Each row of a before or after table is a point. One or more steps were done to the points. Then noise was added and the rows were shuffled. The steps act on columns, c1 being the first. Name the steps. A step turns or swaps two columns, mirrors them in a line or flattens them onto one, adds a multiple of one to another, or multiplies or shifts one. Angles are multiples of 10 degrees, from the lower column toward the higher: turns from -170 to 170, lines from 10 to 170 but not 90. Use the fewest steps. Two steps may share a column if one is a turn and the other turns, adds or multiplies; they go together, in the order done. Otherwise the lowest column goes first.
(in the rows, 128 means zero)

Before (9 x 2):
[[160 123]
 [145 117]
 [ 92 178]
 [110 142]
 [153 135]
 [165 115]
 [151 185]
 [156 136]
 [ 40 114]]
After (9 x 2):
[[106 138]
 [ 68 109]
 [126 144]
 [106 142]
 [131 100]
 [113 165]
 [113 154]
 [199  71]
 [116  75]]
Steps: turn c1 and c2 by 130 degrees

Before:
[[167 168 159]
 [202  80 147]
 [179 111 122]
 [140  82 125]
 [118 127  86]
 [167 163 105]
 [156 108 164]
 [149 141 149]
 [129 162 165]
 [177 150 109]
 [144  86 176]
 [191 172 159]
 [124 167 138]
 [141 173 138]]
After (14 x 3):
[[168 173 103]
 [126 163 167]
 [154 119 168]
 [137  87 125]
 [147 151 148]
 [186 188 156]
 [118 122  88]
 [121 167 140]
 [175 169 106]
 [139 178 140]
 [143  94 178]
 [177 128 122]
 [163 179 155]
 [200 107 147]]
Steps: add 0.3 times c1 to c2

Before, 10 rows:
[[162 119 175 170  69  94]
 [180 110  90 175 142 165]
 [119  92  98  71  66 162]
 [157 116  94 135 129 110]
 [118 183 105  79  99 140]
 [153 136 110 102 121 183]
 [164 122 105 128 100 165]
 [ 82 169  92 118  85 138]
 [ 89 122 184 177 137 103]
 [ 91 100 164 176 153 103]]
After:
[[108 116  97 121 129 111]
 [103 136 110 142 121 186]
 [ 39 122 182 150 139  73]
 [ 33 169  94 125  88 146]
 [113 123 106 152 101 154]
 [ 70 180 105 100  98 168]
 [ 68  91  97 109  67 190]
 [ 41  98 162 146 151  76]
 [126 109  87 190 140 124]
 [109 121 177 134  69  74]]
Steps: shift c1 by -50; turn c4 and c6 by -40 degrees

Before, 9 rows:
[[132 189  87 118  99 115 126 104]
 [ 98 193 144 137 116 147 152  84]
 [145 120 177  77  88 142 160 121]
 [108  84  89 129 118 123 156 107]
 [ 69  88  78 112 163 126 115 188]
 [131  88 155  69 102 109  80 125]
 [ 72 134 104 111 114 203 109 116]
 [145 186 156 148 126 163 123 132]
 [163 153 117 100 193 106 121 149]]
After (9 x 8):
[[ 91 126 160 201  85 146 133 129]
 [185 110 154 107 124  91 123 132]
 [192 121  88 134  81 140 144 150]
 [156  92 114 156 236 148 132 102]
 [190 162 130 111 110 116 104 175]
 [ 86 147  81 115 109 134 122 148]
 [130 183 108 150 104  58 147 153]
 [121 110 147 165  64 114  63 140]
 [ 85 192  87 150 184 123 159  73]]
Steps: turn c1 and c2 by -90 degrees; turn c4 and c7 by 160 degrees; turn c3 and c7 by -30 degrees; multiply c5 by 1.6; turn c6 and c8 by 170 degrees

Before:
[[117  90  65 182 136 117 101 124 149 169  81]
 [123 117  80 180  96 122 164 148 149 150 113]
 [160 148 146  85 180 106 173  70  88 126 210]
 [129 123 109 129 125 134  94 129 181 164 125]
 [146  76  83  85 124 118 122 111 160 167 123]
 [139 202  99  89 185  88 186 163  72  99 183]
 [197 111 119 107 143  93 123  88 155 127 139]
 [179 117 115 103 157 147 143  86 155 166 106]
 [108 116  82 136 162 130 151 151 158  98 130]]
After:
[[ 99  75  86  90 120 119 130 103 176 190 121]
 [133 121 109 127  99 133 112 126 192 125 126]
 [132 114 124  70 155 145 107  85 171 152 106]
 [127 115  79 149 164 132 109 144 130 100 127]
 [ 97 202  94  98 204  87 108 157  67  68 181]
 [173  89  67 163 112 115 107 115 169 184  82]
 [145 110 125  58 130  95 114  89 147 125 140]
 [107 149 154  80 193 106 105  75  97 129 212]
 [169 119  74 160 142 122 172 139 158 144 115]]
Steps: turn c1 and c4 by -60 degrees; turn c9 and c10 by -40 degrees; add -1 times c2 to c10; turn c3 and c8 by 10 degrees; turn c5 and c7 by -60 degrees
